Every row gives one point. Examples show where two turns around zero, p and q, send a point. Write where each new point lands after one turn and then the other. Backwards means that the second turn is done in reverse. Each puzzle has new turns, and all numbers are rounded.

Turn p:
[1.36, 0.07, 1.06] -> [-0.69, -1.37, -0.78]
[-0.52,  0.15, -1.68] -> [ 0.35,  1.72, -0.16]
[-0.35,  2.22, -0.74] -> [ 1.97,  0.50, -1.21]
[ 0.99, -1.76,  1.85] -> [-1.92, -1.79,  0.77]
[-1.48, -0.68, -0.49] -> [0.29, 0.94, 1.39]
Turn q:
[-1.31, -1.00, -0.34] -> [-0.39,  1.32, -0.97]
[-0.90,  1.85,  0.97] -> [-0.69,  0.56,  2.09]
[1.79, 0.92, 0.88] -> [ 0.04, -1.96,  0.99]
[ 1.84, -0.33, -1.25] -> [ 1.66, -1.31, -0.76]
[-1.42, -1.45, -0.26] -> [-0.62,  1.39, -1.37]
Where do these land?
p, then q: [ 1.69, -1.61,  1.02] -> [-0.98,  2.11, -1.03]
p, then q: [-1.90,  0.59, -1.15] -> [ 0.19, -1.68,  1.56]
p, then q: [-0.52,  1.14, -1.30] -> [ 1.28, -0.86,  0.95]
p, then q: [ 0.74, -0.12,  1.44] -> [-0.48,  0.43, -1.49]

Turn p:
[ 0.97,  1.54, -0.16, -2.18, -1.84,  0.14] -> [ 1.48,  2.26, -0.27, -1.00,  1.41,  1.08]
[ 0.39, -2.13,  0.75,  1.75,  0.02,  0.38] -> [-1.21, -1.05,  1.28, -0.71, -0.79, -1.77]
[2.02, 0.23, 0.25, 0.64, 0.37, 1.70] -> [ 0.21, -0.22,  0.78,  0.17,  2.01, -1.69]
[ 0.64,  1.14, -1.57,  0.07,  1.47, -2.04] -> [-0.57, -0.86, -2.90,  0.24,  0.75,  0.62]
[-2.14,  1.62,  0.33, -0.68, -1.01,  2.49] -> [ 1.72,  1.96,  1.54,  2.30, -0.54,  0.52]
[ 0.00, -1.48, -0.24,  0.46, -1.30, -1.40] -> [-0.84,  0.30, -0.39, -1.76, -1.38, -0.39]
[-1.51,  0.82,  1.11, -0.08,  0.86, -0.23] -> [-0.56, -0.24,  0.54,  1.38, -0.38,  1.51]
[-0.37, -1.76, -0.46,  0.02,  1.41, -1.04] -> [-0.23, -2.13, -0.55, -0.64, -1.09,  0.11]
Turn q:
[-0.81, -0.65, -1.69, -0.26, -0.70, -1.03] -> [ 0.80, -0.04, -1.86,  0.76, -0.92,  0.18]
[-0.69, -0.54,  2.04,  0.35,  0.84, -0.20] -> [-0.32,  0.81,  1.23,  0.86,  0.91, -1.40]
[ 0.63,  0.01, -0.34,  0.70,  1.39, -0.18] -> [ 0.92,  0.68,  0.98,  0.05, -0.01,  0.84]
[ 2.13,  0.62,  0.77, -1.84, -0.48,  0.69] -> [-1.24, -0.91,  1.16, -1.94, -1.42, -0.33]
[-1.67, -1.40,  0.09,  1.81, -0.77,  0.35] -> [-0.74,  1.25, -1.39,  1.59,  1.47,  0.17]
[-1.81,  0.93,  2.14,  0.64, -1.28,  0.23] -> [-0.87, -0.43, -0.53,  0.04,  2.44, -1.91]
[ 2.47,  0.81, -1.19, -0.87, -1.96, -0.88] -> [ 0.04, -0.19, -1.28, -2.89, -1.85,  0.32]
[-0.24,  0.21, -1.81, -0.55,  2.97,  1.01] -> [ 1.41, -1.17,  1.71,  1.54, -0.64,  2.12]
Where do these land?
p, then q: [ 1.82, -0.84, -0.99, -0.82,  0.51, -0.80] -> [ 0.37, -0.36,  0.40,  0.77, -2.32,  0.39]
p, then q: [ 1.15, -1.57,  0.86,  0.64, -0.14,  1.66] -> [ 0.31,  0.99,  0.88,  0.10, -0.59, -2.35]
q, then p: [ 0.81,  0.98, -0.37,  0.80,  0.78, -0.99] -> [ 0.49, -0.02,  0.24, -0.58,  1.82,  0.21]
p, then q backwards: [-0.24,  1.29, -1.64, -0.95, -0.03, -0.34] -> [-0.75, -0.26, -1.51,  1.11, -0.48, -1.02]
q, then p: [-0.19,  0.36,  0.06, -1.25, -0.21, -2.73] -> [-0.66,  0.82, -1.61, -2.27,  0.62,  0.08]
q, then p: [-0.33, -2.20,  0.38,  2.68, -1.62,  2.71] -> [ 0.92, -0.34, -0.35,  4.43, -1.22,  0.20]
p, then q: [-1.79,  1.63, -0.04, -1.43,  0.75, -0.74] -> [-1.34, -0.16,  0.00, -0.41,  1.13,  2.40]
q, then p: [ 0.20, -0.22,  1.85,  0.88, -1.43,  1.94] -> [ 0.40, -1.03,  0.03,  1.86, -1.43,  1.83]
p, then q: [-1.44,  0.57, -0.12, -0.55,  1.40, -0.70] -> [-1.26,  0.54, -0.58,  0.37,  0.54,  1.58]

Turn p:
[-1.71, -0.55,  1.38,  0.26, -0.10,  0.82, -0.53, -1.34,  1.00] -> [ 0.12,  0.33,  0.09, -0.79,  0.43,  0.90, -0.27,  2.39, -1.19]
[ 1.61, -0.32, -0.70, -0.68,  0.08, -2.19, -0.04, -0.07,  0.63] -> [-1.21,  0.03, -0.50,  0.12,  1.06, -1.79,  1.15, -0.84,  0.88]
[ 1.07, -1.39,  0.03,  1.17, -0.22,  1.07,  0.64, -0.99, -0.04] -> [ 0.70, -1.14,  0.38, -0.75,  0.75, -0.53, -0.38, -0.54, -1.81]
[-0.63,  0.06, -0.24, -0.58, -0.28, -0.80, -1.15,  3.75, -0.99] -> [-0.21,  1.14,  1.68,  3.08, -0.92,  0.07, -0.24, -0.50,  1.75]
[-1.94,  0.65,  0.19,  3.16,  0.57,  0.18,  0.10, -1.07,  0.09] -> [ 1.36,  1.28, -0.73, -1.19,  1.20,  0.96, -2.71,  0.65, -0.40]
[-1.75,  0.57,  1.34, -0.84,  1.20,  1.06,  1.27,  2.32,  0.48] -> [-0.94,  1.55, -0.37,  1.82, -2.06,  1.75, -0.47,  0.25, -1.17]
[-1.61, -0.11, -0.83, -0.67,  1.57,  0.70, -0.69, -0.40,  0.23] -> [ 0.65,  0.95, -0.34,  0.05,  0.56,  2.07,  1.11,  0.37, -0.02]
[-0.95, -0.12, -0.33, -0.82, -1.31,  1.26,  2.09, -0.96,  0.86] -> [-0.15, -2.06, -1.83,  0.33, -0.49,  0.88, -0.17,  0.98, -1.15]
[ 2.32,  0.86, -0.38, -0.71, -0.87,  0.66, -0.65, -0.41,  0.52] -> [-1.24, -1.72,  0.88, -1.31, -0.33, -0.29,  0.63, -0.89,  0.68]
[ 3.59,  0.33, -0.46, -0.29, -0.64, -2.78, -1.06, -0.85, -2.79] -> [ 0.94, -0.36,  0.75, -1.36, -0.20, -4.04,  1.35, -1.87,  2.43]
Turn q:
[ 1.04, -1.21, -0.35, -0.31, -0.28,  0.88,  2.20, -0.30, -0.93] -> [ 0.37,  0.54, -1.73,  1.08, -0.16, -1.51,  1.07,  0.17,  1.17]
[ 1.60,  1.46,  1.76,  0.02,  0.03, -0.56,  2.00, -1.82, -2.12] -> [ 0.63,  2.38,  0.45,  1.56,  1.33, -0.12,  1.15, -1.98,  2.05]
[ 0.74,  0.70, -1.33,  0.00,  0.11, -0.73, -0.31, -1.36, -1.17] -> [ 1.40,  1.45,  0.45, -1.25, -0.09, -0.43, -0.08, -0.38,  0.71]
[-0.79,  0.45, -0.12,  0.10, -0.54, -2.49,  2.27,  0.89,  0.20] -> [ 0.13,  1.40, -0.54,  1.90, -2.19,  1.20, -0.93, -0.60, -0.07]
[ 2.10,  0.88,  0.33,  1.32,  1.51, -0.14,  0.20, -0.39,  0.20] -> [-0.76,  1.28,  0.31, -0.48,  0.66, -1.26,  0.45, -2.06, -0.74]
[ 2.19,  1.68, -0.14,  0.16, -0.13,  0.73,  2.51, -1.29,  0.26] -> [ 0.77,  2.21, -1.97,  0.77,  1.64, -0.66,  0.49, -1.72, -0.07]
[-1.08, -0.45, -0.37, -1.93,  1.39,  0.91, -0.17,  0.51, -0.46] -> [-0.05, -2.03, -0.68, -0.58, -0.15, -0.17, -1.00, -0.15,  1.58]
[-1.56, -1.48, -0.90, -0.99, -0.87, -0.49, -1.55,  2.17,  1.09] -> [-0.84, -1.64,  0.07, -0.36, -1.50,  0.54, -1.67,  2.53, -0.71]
[-0.78, -0.77,  1.83, -0.66, -0.74,  0.69, -0.86, -1.94,  2.16] -> [ 1.33, -1.90,  1.08,  1.53,  1.97,  0.07, -0.04,  0.58, -1.43]
[-2.73, -1.80, -0.69,  1.74,  0.35,  1.23, -1.66,  0.40,  1.45] -> [ 0.06, -3.12,  0.32, -1.19, -1.37,  0.60,  1.30,  1.07, -2.12]
[-1.31,  1.48,  0.11,  1.11, -0.87,  0.23, -2.23,  1.28, -0.23] -> [-1.19, -0.12,  1.04, -1.71,  0.15,  2.42,  0.25,  0.90, -0.67]
[ 0.57, -0.95, -0.11, -0.54,  0.05, -0.25, -2.39,  1.85, -0.44] -> [-1.85, -0.47,  1.20, -1.25, -0.29, -0.69, -0.97,  1.64,  0.29]
Where do these land?
q, then p: [ 1.73, -0.61, -0.19, -1.08, -0.17, -0.23,  1.09,  1.24,  0.51] -> [ 0.18,  0.91, -0.15,  0.35,  1.34,  0.33, -0.80,  0.07,  2.02]
q, then p: [ 1.65,  1.08,  0.51, -1.55, -2.83,  1.32,  0.95, -1.44,  0.03] -> [-0.99,  1.95, -0.07, -0.64,  0.38,  1.42, -0.45, -3.40,  0.36]
p, then q: [-0.90,  0.71,  0.51,  1.96,  0.29, -1.93, -0.50, -1.93,  1.19] -> [-0.70, -0.70, -0.01, -1.88, -0.24,  0.32, -2.98, -0.94,  0.38]
q, then p backwards: [ 0.63,  0.25, -0.85, -1.96,  0.80, -0.19, -1.10,  0.41, -0.74] -> [ 0.33,  1.53,  0.18,  1.61, -1.12, -0.78, -0.68, -0.50, -0.01]
q, then p: [-0.23,  0.82, -0.90,  2.63,  1.42,  0.89,  0.21,  0.23,  0.06] -> [ 1.33, -1.53, -2.08, -0.12, -1.09, -0.12,  1.18,  0.52, -0.09]
p, then q backwards: [-2.25,  1.92,  0.20,  0.73,  1.56, -0.18, -0.08,  1.42, -0.43] -> [-0.09,  1.95, -0.72, -0.70, -1.34, -2.02,  1.40,  0.70, -0.92]
q, then p: [-1.35, -1.50, -0.31,  1.40,  0.80,  1.23,  0.83, -0.94,  1.93] -> [ 2.16, -1.24, -0.47,  0.77,  0.49, -2.06,  0.37, -1.07, -0.88]
p, then q: [ 0.46, -0.99, -0.87, -1.35, -1.00, -0.37,  0.75,  0.40, -1.60] -> [ 0.39,  1.35,  0.04,  1.15, -1.11, -1.25,  0.91,  0.20, -1.11]
q, then p: [ 1.37,  0.08,  2.66, -1.57, -1.36,  0.59,  0.21, -1.62, -1.42] -> [-1.85,  2.69, -0.43, -1.00,  0.85,  0.54, -1.27, -1.29, -1.48]
q, then p: [-1.10, -1.75, -0.75,  0.78,  0.49, -1.13, -2.36,  2.24,  0.48] -> [ 0.66, -0.50,  1.40,  2.48, -1.27, -0.79,  0.05,  2.58,  0.31]

Turn p:
[ 2.04, -1.53, -0.15, -2.26, -0.47, -0.35, -0.81,  1.62,  1.63, -0.01,
  0.09, -0.42] -> [-2.58, -0.85,  0.76, -0.45, -0.72,  1.21,  0.44,  2.29, -0.63,  1.40,
 -0.40, -0.19]
[-1.46,  1.97,  1.66, -1.16, -1.61,  1.11,  1.78,  1.45, -0.98,  2.24,
 -0.40, -0.17] -> [-0.26, -0.56, -3.19, -1.80,  0.03, -1.32, -0.64, -1.70, -1.85,  1.22,
  1.00,  0.83]
[-1.81, -1.53,  0.32,  0.44, -0.75,  0.29, -1.54, -0.41, -0.15,  1.67,
  1.02,  0.37] -> [-0.09, -1.59,  1.77, -1.39,  0.15, -1.34, -0.23, -1.27, -0.76, -1.04,
 -0.57, -0.17]
[ 1.88, -1.46, -1.01,  0.10,  1.09,  1.10,  1.44,  0.63, -2.08, -0.82,
 -2.32,  1.73] -> [ 0.02,  1.21, -0.56, -0.83,  0.73,  2.52, -2.26,  1.22,  1.85, -0.67,
  0.07,  2.26]
[ 0.70,  2.02,  0.21,  0.94, -0.54,  1.14,  1.37, -0.61, -0.06,  0.54,
  0.17,  0.29] -> [-0.11,  0.46, -1.95,  0.65,  0.70, -1.55, -0.33, -0.37,  1.02,  0.06,
  1.04,  0.16]
[-0.59, -0.01,  0.30,  1.57,  1.59, -0.40,  1.87, -1.49, -1.68,  0.05,
  1.60,  1.28] -> [ 1.15,  1.67, -0.83,  0.19, -0.55, -0.85, -0.80, -0.63,  0.50, -3.34,
 -0.08, -0.10]
[-0.22, -0.60, -0.51, -0.62, -0.29, -1.45,  1.17, -1.98,  0.97, -1.32,
 -1.02, -1.85] -> [ 2.08,  0.84, -0.01, -0.41,  0.60,  0.46,  1.14,  1.91,  0.03,  0.76,
 -0.47, -2.04]
[ 0.11,  1.65, -2.08,  0.17,  0.48, -0.50, -0.87, -0.81,  0.42,  0.20,
  0.36,  1.27] -> [-0.32,  1.05,  0.55,  1.60, -0.17, -0.97, -0.83, -0.90,  1.20,  0.76,
 -1.49, -0.44]
[ 0.90,  0.25,  1.67,  2.02,  0.88, -1.89, -0.91,  1.07,  0.31,  1.47,
  1.49, -0.37] -> [-0.52, -1.60,  0.32,  2.36, -1.25, -0.46, -0.88, -0.03, -1.62, -1.66,
  1.24, -0.83]
[ 1.45, -0.71, -1.22, -0.80, -2.20, -1.37,  1.29,  1.01,  0.09, -1.85,
  0.54, -0.30] -> [-0.80, -0.60, -1.76,  0.41,  0.80,  1.39,  1.20,  2.09,  0.04,  0.07,
 -2.28, -0.29]
[-0.33,  0.38, -0.08,  0.10, -0.78, -0.16, -2.09, -0.86, -1.97, -1.34,
  1.89, -1.50] -> [ 0.77, -1.86,  0.08,  0.25, -1.38,  0.49,  2.06, -1.60,  1.57, -0.73,
 -0.86, -0.84]
[-1.00,  0.53,  0.82, -0.59,  0.88,  1.20, -1.13,  0.10,  2.05,  0.29,
 -2.14,  1.91] -> [ 0.04,  1.27,  2.03, -0.08,  0.27, -1.21, -0.53, -0.09, -0.78,  2.09,
  0.94,  2.22]
[-1.67, -0.97,  0.07,  0.10,  1.73,  1.28, -1.58,  0.27,  1.44, -1.14,
 -1.28, -2.23] -> [ 0.64,  0.57,  2.79, -0.50,  0.80,  1.63,  1.66, -0.92, -0.56,  1.10,
  1.85, -0.56]
Turn q:
[ 0.24,  2.79, -1.31,  0.14, -0.91,  0.59, -0.92,  1.48, -0.20,  0.30,
  1.03,  1.44] -> [-1.43, -0.54,  0.04, -0.29, -0.21,  2.43,  1.06,  1.44,  0.16,  0.54,
  2.11, -0.84]
[ 0.63,  0.20, -2.04, -2.36,  1.50, -0.59,  0.81, -0.27, -1.28, -0.06,
  2.23,  1.02] -> [-0.36,  0.80,  2.61, -0.51, -2.49,  1.16,  0.97, -0.81, -0.19,  1.87,
  0.15,  0.78]
[ 0.40, -0.70,  1.50,  0.13, -0.55,  0.68, -0.97, -1.08, -0.25, -0.33,
  0.06, -2.25] -> [ 0.42, -0.75, -0.10,  0.23, -0.11, -0.69, -1.97, -0.07, -0.58, -1.08,
 -1.53, -1.41]
[ 1.68,  1.59, -1.79,  0.25,  0.79, -1.65,  1.42, -0.39, -0.28, -0.45,
  1.57,  0.69] -> [-0.28,  0.77,  1.60, -1.05,  0.03,  0.59,  1.86, -0.51, -0.05,  2.72,
  0.32, -1.21]
[-1.55, -2.88,  0.92,  0.69, -1.63, -0.21, -1.03, -1.91,  1.25, -0.72,
 -0.88, -0.06] -> [-0.16,  1.24, -2.27, -0.56,  1.08, -1.06, -2.58, -0.25, -0.95, -0.83,
 -1.61,  1.45]
[ 2.02,  1.59, -2.15, -0.74,  1.07, -0.87,  0.05,  0.10, -0.44,  2.50,
  0.81,  1.61] -> [-1.44, -0.88,  1.78, -1.48, -0.73,  1.46,  2.85,  0.47,  1.36,  1.43,
 -0.42,  0.35]
[-0.30, -1.17,  0.96,  1.67, -2.30, -0.34, -0.25,  2.11, -0.52,  1.11,
  0.37,  0.65] -> [ 1.12, -1.54, -0.37, -0.95,  2.11,  0.51, -1.29,  1.68, -0.05, -0.07,
  1.19,  1.37]
[ 0.27, -0.12,  2.59,  0.53, -0.84,  0.61, -0.41,  1.58,  1.77,  0.22,
 -0.01,  1.16] -> [ 0.03, -0.55, -0.88, -0.06,  0.67, -1.66, -0.02,  2.88, -0.65, -0.97,
  1.14,  0.38]
[-0.91, -0.47, -0.11, -0.17, -0.27,  0.75,  0.94,  0.15,  1.45,  0.32,
 -0.41, -1.81] -> [ 0.51,  0.18, -0.42,  2.38,  0.67, -0.10, -0.22,  0.28, -0.22, -0.14,
 -1.21,  0.19]
[-0.34, -2.35,  0.47,  1.39,  1.03,  1.51, -0.75,  0.14,  0.71, -1.36,
 -1.49, -0.66] -> [ 0.29, -0.79, -1.61,  0.73,  0.59, -1.56, -0.28, -1.64, -2.01, -1.65,
 -0.27,  0.71]
[ 0.18,  0.59, -0.25, -2.36,  0.89,  0.10,  1.12, -1.38, -1.21, -2.02,
 -3.06, -1.96] -> [-0.88,  0.99,  0.80,  2.23, -0.96, -1.66, -0.89, -3.26,  2.00, -0.59,
 -0.14, -1.38]
[-0.51,  1.70, -0.41,  0.16,  1.04, -1.91, -0.94,  1.50, -0.20,  1.02,
  1.13,  0.85] -> [ 0.88, -0.73, -0.81, -1.07, -1.32,  1.17,  1.53,  1.03,  1.08,  1.55,
  1.03, -0.12]
[-1.81, -0.77,  1.61,  0.66,  0.19,  1.33,  0.93, -2.04, -0.82, -0.53,
 -1.35, -0.69] -> [ 1.28,  1.79, -0.36,  0.41,  0.64, -0.59, -1.01, -1.26,  0.09, -2.79,
 -0.76, -0.27]
Where do these land?
p, then q: [-0.74, -1.35, -1.73, -1.77,  0.70, -0.90, -2.07, -1.66, -0.15, -0.50,
  1.80, -1.80] -> [ 0.33,  0.31,  0.42,  2.73,  1.26, -1.96, -2.01,  0.73,  1.21, -1.17,
 -1.32, -1.09]
p, then q: [-0.58, -0.89,  0.04, -1.51,  0.25,  2.01,  1.07,  0.92,  0.03, -2.37,
 -0.72, -0.86] -> [-0.45,  1.51,  2.20,  1.63, -0.80,  0.68,  1.74,  0.84,  0.13, -0.93,
  0.72,  0.43]
p, then q backwards: [ 0.12, -1.41, -0.84, -0.87, -1.14, -0.68,  1.35,  0.66, -0.32, -0.01,
  0.17, -1.44] -> [ 0.35,  0.97, -0.19,  1.88, -0.64,  0.14, -1.46, -0.85,  0.52,  0.83,
  0.90, -0.18]
q, then p: [ 1.43, -1.22,  0.25, -1.43,  0.00, -0.96, -1.20, -1.77, -1.37,  1.20,
  1.55,  2.34] -> [-0.03, -0.43, -0.39, -2.13, -1.61, -0.97,  0.62,  0.46, -1.49,  2.37,
 -1.11,  2.06]
q, then p: [ 0.94,  1.17,  0.14,  1.73, -0.25,  1.72,  1.00, -0.28,  0.34,  0.13,
  1.50,  2.22] -> [-0.37,  1.42, -2.27, -0.83, -1.45,  1.34,  1.00, -1.24, -0.61, -0.78,
  0.95,  0.58]
q, then p: [-0.51,  2.19, -1.61,  0.78,  0.68, -0.84,  0.45,  0.62,  0.23,  0.91,
 -2.06, -0.75] -> [-0.55,  1.95,  0.36, -0.04,  2.31, -0.79, -0.03,  0.66,  0.04, -0.50,
  1.14, -1.87]
p, then q: [-2.32, -1.38,  0.07,  0.79, -1.04, -0.04, -0.36,  0.83, -0.50,  0.83,
 -1.72,  0.16] -> [-0.47, -0.55,  1.28, -1.55, -1.88, -1.33,  0.00, -1.20,  0.13, -1.40,
 -0.38,  0.55]
p, then q: [-1.88,  2.32,  0.19, -1.00,  0.46,  0.42,  0.95, -2.13,  1.38,  0.40,
 -1.81, -0.51] -> [-0.19, -0.93,  1.51, -1.07, -0.42,  0.60,  1.42,  1.24,  2.23,  1.63,
 -1.63, -1.64]
q, then p: [-0.66, -0.48,  0.38, -0.24,  2.02, -1.51,  1.52,  1.54, -1.26, -0.63,
  0.24,  1.48] -> [-1.31, -0.08, -1.62,  0.52, -1.28, -2.13, -0.33,  1.92,  0.32, -0.93,
 -0.70, -0.35]
q, then p: [ 0.96,  0.45,  1.41,  1.90, -1.20,  0.41, -0.04, -0.94,  0.31, -1.16,
  0.02, -0.51] -> [ 0.52,  0.16,  0.31,  0.26, -1.52,  2.20,  0.42, -0.86,  0.05,  0.38,
  0.42, -1.44]
p, then q: [ 1.15,  0.55,  0.96,  1.12, -0.77, -1.29, -0.27,  1.79,  2.15,  0.03,
 -0.24,  1.51] -> [ 2.04, -0.94, -1.00, -1.91,  0.95,  0.87,  0.58, -0.69, -0.07, -0.35,
  1.68,  1.09]
q, then p: [ 1.06, -0.27, -2.10,  1.04,  1.01, -1.58, -1.22,  1.34, -1.75, -1.59,
 -0.35, -1.45] -> [ 0.16, -0.79,  1.30, -2.55, -0.16, -1.34, -0.79,  0.94,  1.45, -1.17,
 -0.05, -2.38]
q, then p: [ 1.72, -1.52,  1.27,  0.97,  0.69,  1.89,  0.37,  0.89,  1.63,  1.69,
  0.96,  1.13] -> [ 0.52,  0.66, -1.29, -0.40, -0.78,  2.55, -0.76,  0.75, -1.48, -1.57,
 -0.66,  2.15]
p, then q: [-0.68,  1.86,  1.58, -1.50, -1.41,  1.34, -1.55, -1.82, -0.70,  1.08,
  0.67, -1.51] -> [-0.18,  0.93,  1.35, -0.24,  0.72, -0.32, -1.24,  0.94,  0.91,  2.41,
 -2.87,  1.38]
